Each row is a point. The ring and each string are closed loops that go straight from each point to the next, and from the last back to the first. Before rounding, they use only three directions, however many columns there are. Count how often each string passes through the ring. Passing back the other way cancels.

Ring, 8 rows:
[[ 13 -67  50]
 [ 42 -50  39]
 [ 45 -22   4]
 [ 19  -1 -11]
 [-18   8   0]
 [-47 -11  20]
 [-48 -41  32]
 [-27 -65  43]]
String, 29 rows:
[[-54   0  39]
 [-76 -21  24]
 [-51 -41  14]
 [-31 -44  18]
 [-23 -37  37]
 [-35 -47  57]
 [-11 -35  45]
 [ -6 -43  20]
 [-12 -88  26]
 [  0 -59  28]
 [  6 -36  45]
 [ 22 -49  61]
 [ 50 -63  71]
 [ 61 -72  40]
 [ 34 -57   9]
 [ 38 -52   3]
 [ 60 -41   5]
 [ 73 -20  10]
 [ 58  -7  12]
 [ 57 -12 -33]
 [ 24 -23 -29]
 [  7 -23   3]
 [  4 -15  17]
 [ -2 -20  -4]
 [-15   8 -34]
 [-29  19 -15]
 [-27 -15 -14]
 [-15 -22  14]
 [-34  -2  32]]
Times through: 2

Ring, 7 rows:
[[ 56 -21 -40  22 -19  -4]
 [ -6 -23  -8  -5 -28  37]
 [-30 -12  15 -15  -8  39]
 [-16  17  44 -19  49  13]
 [ -6  26  16  12  66 -36]
 [  2  12 -27  39  38 -56]
 [ 40  -8 -46  39   5 -39]]
String:
[[-40 -13 -10   6 -13  16]
 [ 12  -2   4   1  15   6]
 [-11  -4  36 -29  10  47]
 [-53   3  55 -38  19  55]
 [-62   6  30 -13  22  21]
 [  5   4   9   1  25   0]
 [ 16  18  39 -15  55   4]
 [ -6   7   7   5  29  -7]
 [-29  12   8  10  37 -17]
 [-15  42  36   8  95 -46]
 [ 20  36  23  13  88 -50]
 [ 22   7   1  10  33 -15]
 [  6   7  -9  19  31 -26]
 [ 44  13 -11  24  45 -41]
 [ 19   8 -52  58  32 -76]
 [-15  -5 -52  49   4 -50]
 [ -1  -6 -31  29   5 -25]
 [ 45  -5 -23  20  11 -18]
 [ 74  -8 -22  15   9 -11]
 [  6  -7 -17  16   4  -7]
 [ 23 -26 -43  23 -31   2]
 [  9 -11 -17  12  -3   1]
 [ 40 -13  -9   1  -3  14]
 [ 30 -28 -11  -8 -33  43]
 [-38 -35 -14  -7 -53  54]]
Times through: 2

Ring (7 x 8):
[[  6  34   0  19  11  26  20  29]
 [  5 -25  -2  14   6  -4 -19  15]
 [-11 -30   6   7   1  -9 -34  -3]
 [-28 -15  13   2  -6   0 -30 -22]
 [-25 -32   4   8  -9   4 -17 -33]
 [ -7 -24  -8  20  -4  16  11 -15]
 [  2  31  -2  21   6  31  27  16]]
String (29 x 8):
[[ -1 -65  -5  12   0 -18 -37  -5]
 [ 10 -82 -11  15   3 -27 -43   6]
 [ 11 -34  -4  15   8 -10 -24  22]
 [  2  26   6  13  11  14  -2  28]
 [ -5   4   3  14   4  12  -2   8]
 [  6 -29  -8  19   4   3  -4   8]
 [ 11   4  -6  22   9  16  12  25]
 [ 14  75   2  23  18  41  41  50]
 [  7  95   8  20  17  48  44  49]
 [ 11  47  -2  23  13  33  32  37]
 [ 10  -6  -8  22   7  14  11  18]
 [ -3  -4  -1  15   3  12   0   6]
 [ -2   9   2  15   5  15   3  11]
 [  8 -27  -8  20   5   3  -4  12]
 [ 20 -23 -10  21  12  -1  -7  32]
 [ 11 -18  -3  16  10  -3 -16  27]
 [  6 -31  -1  12   7 -11 -29  19]
 [  2 -64  -3  10   3 -24 -46   5]
 [ -5 -62  -2   9  -1 -20 -42  -7]
 [ -7 -45  -3  12  -2  -6 -23 -10]
 [-15   7   9   8   1  11 -11  -3]
 [-34  20  24  -3  -3   7 -30 -14]
 [-44  12  29  -9  -7   1 -43 -27]
 [-32 -31  15  -2  -8  -9 -44 -31]
 [-15 -47   1   9  -5  -8 -29 -20]
 [-15 -11   6   9  -1   6 -15  -8]
 [-24   5  15   2  -2   5 -24 -10]
 [-26  -9  18  -2  -2  -6 -41 -12]
 [-15 -44   8   3  -1 -19 -50  -9]]
Times through: 1

Ring:
[[  6 -16 -19 -21   9   9  23   2  -7 -41  15]
 [ 21 -17 -21 -20  11   6  27   8  -7 -37  17]
 [ 44 -10 -16  -7  24   1  22   8 -11  -8  24]
 [ 47   4  -9  17  34   4  22   1  -6  10  30]
 [ 34  22  -5  48  39  15  27 -10   6  12  36]
 [ 18  31  -2  60  40  22  27 -18  11  10  36]
 [  2  29   4  48  39  22  15 -25   4  14  30]
 [ -3  19   5  25  36  18   4 -23  -7  16  24]
 [ -5   1   0  -6  26  13   2 -16 -16   0  16]
 [ -4  -7  -7 -16  18  11   8  -9 -14 -18  14]]
String (30 x 11):
[[ 21  12 -14  32  26  17  34  -6   9 -18  30]
 [ 33   6  -2  11  37   5  10  -6 -13  20  26]
 [ 44  19   3  36  48   7  10 -11  -8  41  34]
 [ 28  38   2  73  48  21  25 -20  12  27  41]
 [ 31  18  10  26  49   7  -2 -17 -16  48  29]
 [ 13  14  -5  27  31  16  19 -13   0   1  27]
 [ -3  27  -6  51  30  27  30 -21  15 -13  31]
 [-14  35   5  56  37  29  16 -31   9   8  30]
 [ -8  26  17  28  46  18 -11 -32 -15  42  23]
 [  5  13  14   7  44  10 -14 -24 -24  43  20]
 [ 12   8   5   5  37   9  -2 -16 -18  24  21]
 [ -1  15  -8  29  24  21  26 -15   7 -18  26]
 [-16  24  -3  41  27  28  22 -25   9 -13  26]
 [-14  29   9  40  39  24   5 -31  -2  17  26]
 [  5  23  13  28  46  15  -6 -27 -14  41  25]
 [ 15  19   8  25  44  12   0 -20 -13  35  26]
 [ 11  16  -5  32  31  18  22 -14   3  -3  28]
 [  1  32 -11  67  28  31  43 -19  26 -25  36]
 [ 10  46 -11  95  35  35  52 -21  37 -18  44]
 [ 41  30  -1  61  47  15  25 -13   7  28  40]
 [ 49  10   1  20  45   2   7  -5 -14  39  31]
 [ 54   3   0   8  44  -2   5  -1 -19  38  29]
 [ 65  -2  -6   5  41  -5  12   6 -18  31  30]
 [ 47   1 -17  18  27   6  34   6   2 -11  31]
 [ 22   6 -19  25  20  15  38  -1  10 -30  29]
 [ 26   2  -9   9  28   9  19  -4  -6  -3  25]
 [ 50  -9  -6 -11  34  -4   7   5 -22  20  23]
 [ 68 -15  -5 -20  38 -12   2  11 -30  34  24]
 [ 66  -6 -13   4  34  -4  22  12 -12  12  30]
 [ 35   9 -17  31  26  13  38   0   9 -17  32]]
Times through: 1

Ring (9 x 14):
[[ -9 -38  -1  -2 -23   4  37  -3  -2  12 -15   6  29   6]
 [ -9   3  -1 -19 -22  -1  20   5   5  22 -26 -12   3  -5]
 [ -9  35   0 -24 -11  -9   5  11  12  22 -24 -18  -8 -14]
 [ -8  65   2 -22   8 -18 -10  14  19  16 -11 -17 -12 -21]
 [  5  67   3 -18  15 -10 -19   3  16  13  -3  -9 -14 -20]
 [ 31  44   5 -14   8  15 -24 -21   2  13  -1   3 -18  -8]
 [ 42  15   5  -9  -1  29 -18 -34  -8  14  -1  12 -13   1]
 [ 24 -31   2   2 -13  25  14 -28 -11   9  -3  19  16  10]
 [  7 -43   0   4 -17  15  30 -17  -8   8  -6  17  29  10]]
String (27 x 14):
[[  3  32   3  -6  11  -6  -3  -2  10   6   3   3   6 -11]
 [  6  18   2  -8   1   1   3  -5   5  10  -4   3   5  -6]
 [ 14  18   3  -4   6   6  -3 -13   3   7   2   9   5  -5]
 [ 63   8   6  -8  -4  47 -27 -52 -17  15   1  19 -20   7]
 [ 81 -12   6 -10 -17  67 -28 -69 -29  21  -5  23 -28  16]
 [ 39  -4   3 -11 -15  34  -7 -35 -13  19 -11  10 -10   6]
 [  6  -7   2  -2  -5   6  13 -10   0   8  -3  10  16   0]
 [  9 -12   1  -3  -9  10  14 -13  -2  10  -6  10  14   2]
 [ 21 -22   1  -6 -18  23  12 -24 -10  15 -11  10   7   7]
 [ 10 -74   0   8 -29  24  41 -24 -16   9  -9  23  37  19]
 [ 11 -44   0  -3 -27  21  28 -19 -11  15 -15  11  20  11]
 [  1 -15   0  -6 -15   6  21  -7  -1  13 -12   4  15   1]
 [-20 -22  -1   0 -11 -10  36   8   6   7  -9   4  33  -1]
 [-23 -38  -3  -4 -25  -6  46   9   2  13 -20   0  33   3]
 [-31 -25  -3  -7 -22 -14  44  17   8  14 -21  -5  31  -2]
 [ -7   5   0 -10  -9  -4  17   3   6  14 -13  -3  11  -5]
 [  4  10   0 -19 -18   6   9  -3   2  22 -22  -9  -5  -4]
 [  7  25  -1 -32 -26   9   1  -2   2  32 -36 -21 -23  -7]
 [-18  43  -1 -28 -12 -16   7  20  16  24 -28 -25 -10 -17]
 [-29  57  -1 -24   1 -30   6  29  24  18 -20 -25  -3 -23]
 [-10  78   1 -34   1 -18 -13  19  21  25 -24 -29 -26 -25]
 [ 12  69   2 -33  -3   1 -23   0  11  26 -22 -22 -34 -18]
 [ 10  24   2 -15  -5   5  -2  -7   4  17 -12  -4  -6  -7]
 [  5  26   2 -13  -2   0   0  -3   7  14  -9  -3  -2  -9]
 [ 27  57   4 -25   1  12 -27 -15   4  22 -13 -10 -31 -12]
 [ 27  76   5 -23  14   6 -36 -12   9  17  -4  -8 -32 -18]
 [ 23  71   5 -16  20   2 -32 -11  11  11   4  -2 -21 -17]]
Times through: 0
String (25 x 14):
[[-23 -45  -2   3 -19  -7  48   7   2   7 -12   8  43   5]
 [-11 -57  -4  -8 -41  10  48  -3  -7  20 -30   0  27  11]
 [ 13 -20  -1 -21 -36  22  17 -15  -9  28 -33  -7  -6   6]
 [  9   6   1 -16 -16  10   7  -8   0  20 -18  -4  -3  -2]
 [-15   9   0 -10  -7 -11  19  10  10  12 -12  -5  14  -8]
 [-18  17   0 -11  -4 -15  18  13  13  12 -12  -7  13 -11]
 [-12  24   0 -14  -4 -11  11  10  12  14 -14  -9   5 -11]
 [-32  48  -1 -17   5 -32  12  30  24  12 -13 -18   8 -22]
 [-21  83   0 -30   8 -29 -10  28  27  20 -19 -29 -18 -29]
 [  8  71   2 -30   1  -4 -22   3  14  24 -19 -21 -30 -20]
 [-11  95   3 -25  21 -27 -22  21  27  14  -7 -22 -20 -30]
 [-22  85   3 -14  31 -37 -13  26  31   4   5 -13   0 -30]
 [ -6  62   3 -12  21 -19 -11  10  20   6   3  -5  -1 -21]
 [ 15  75   5 -15  24  -6 -29  -4  15   9   5  -3 -17 -20]
 [ 48  55   6 -21   5  27 -39 -32  -3  20  -5   0 -36  -8]
 [ 25  22   3 -14  -4  17 -11 -19  -2  17  -9   2 -12  -4]
 [ 60  25   6 -17  -6  43 -32 -46 -14  21  -7   9 -32   2]
 [ 40  11   4 -13  -9  31 -14 -33 -10  18  -8   8 -15   2]
 [  4   9   2  -7  -3   2   8  -6   4  11  -6   4   9  -4]
 [  7  -7   2   1  -1   6  13 -12   0   6   1  13  19   0]
 [ 14 -33   2   8  -7  15  20 -21  -7   3   3  22  28   9]
 [ 27 -58   2   7 -21  33  25 -35 -18   8  -3  26  26  18]
 [ 30 -50   1  -2 -29  36  20 -35 -19  16 -13  18  12  17]
 [  7  -7   1  -7 -12   9  13 -10  -1  13 -11   5  10   1]
 [-18 -25  -1   3  -9  -9  35   5   5   5  -5   8  36   0]]
Times through: 3

Ring:
[[ -3   9  13  26 -59  -6  22  -3  30 -20 -32   1  -8  -5]
 [-19 -12  30  18 -25  18   0  11  11 -16 -34 -29  24  -3]
 [ -3 -21  25   9   4  20 -14  16  17   8 -28 -35  42   8]
 [ 25 -20  10   0  21   9 -21  14  34  36 -19 -25  44  19]
 [ 50 -12 -17 -19  15  -9 -22   0  45  50   3   2  23  21]
 [ 47  -4 -28 -28 -11 -17 -16 -13  41  35  15  21  -3  11]
 [ 31  10 -22 -10 -49 -23   7 -19  40   7   4  30 -25   0]
 [ 19  15  -9  10 -63 -21  20 -14  41  -7 -14  24 -25  -2]]
String:
[[-33 -15  11 -23 -52  18  -9 -11 -17 -41   3  -5 -11 -25]
 [  6  -7   4  -4 -27   2  -5  -2  21   0 -10  -4   6  -1]
 [ 24  16  15  52 -40 -17  29   8  62  10 -51  -4  10  15]
 [ 14  11  26  58 -36  -9  29  14  57   5 -60 -16  20  15]
 [  9  -3  17  25 -22   1   7   9  36   6 -35 -16  21   8]
 [-19 -23  16 -18 -16  24 -20   2  -6 -15  -6 -22  18 -10]
 [-39 -39  30 -25   0  44 -34  10 -27 -22  -6 -43  37 -14]
 [-10 -33  37   8  26  34 -25  26   9  13 -33 -54  63  11]
 [ 34 -14  26  37  32   7  -7  29  56  49 -50 -41  65  34]
 [ 47  -3  12  37  16  -9   2  21  69  52 -45 -22  47  34]
 [ 17 -10   4  -1 -10   2  -9   3  29  15 -14  -9  19   8]
 [ -4 -29  11 -24   6  23 -30   6   0   6  -1 -25  31  -1]
 [ -4 -34  17 -22  20  29 -35  12   1  12  -6 -35  44   4]
 [-11 -28  12 -27  -1  25 -29   3  -5  -2   1 -23  25  -5]
 [ 14 -12  11   5  -4   6  -9   8  29  16 -20 -17  27  10]
 [ 29  -2  17  36   0  -4   6  17  55  31 -44 -21  38  24]
 [  0 -13  38  41   2  16   2  25  35  11 -54 -43  51  16]
 [-45 -27  49  15 -15  40 -10  19 -12 -31 -39 -52  41 -10]
 [-50 -30  28 -24 -29  38 -22   1 -33 -43  -4 -30  15 -25]
 [-21 -20  11 -24 -27  20 -18  -4 -10 -21   1 -13   6 -15]
 [ -7 -10   9  -6 -32   8  -5  -3  11 -12 -11  -7   4  -7]
 [-23 -13  10 -16 -44  15  -8  -7  -6 -30  -3  -6  -4 -18]
 [ -9  13   9  22 -77 -10  26 -11  25 -33 -26  11 -24 -13]
 [ 32  43  -2  62 -93 -45  58 -11  78  -8 -49  34 -36   7]
 [ 52  43  -9  62 -76 -51  55  -9  92  14 -48  35 -28  18]
 [ 22   8  -4  11 -42 -16  12  -7  42   6 -18  12  -7   4]
 [  1  -7  -2 -14 -37   1  -6  -9  13  -9  -1   4  -6  -8]
 [ 26   9  -4  14 -39 -17  12  -5  46  10 -19  11  -5   7]
 [ 57  42 -11  61 -70 -52  52  -8  95  21 -47  35 -25  21]
 [ 42  46  -7  64 -92 -51  61 -12  87   0 -49  38 -38  11]
 [ -8  13   5  16 -78 -11  24 -13  24 -33 -20  15 -28 -14]]
Times through: 0
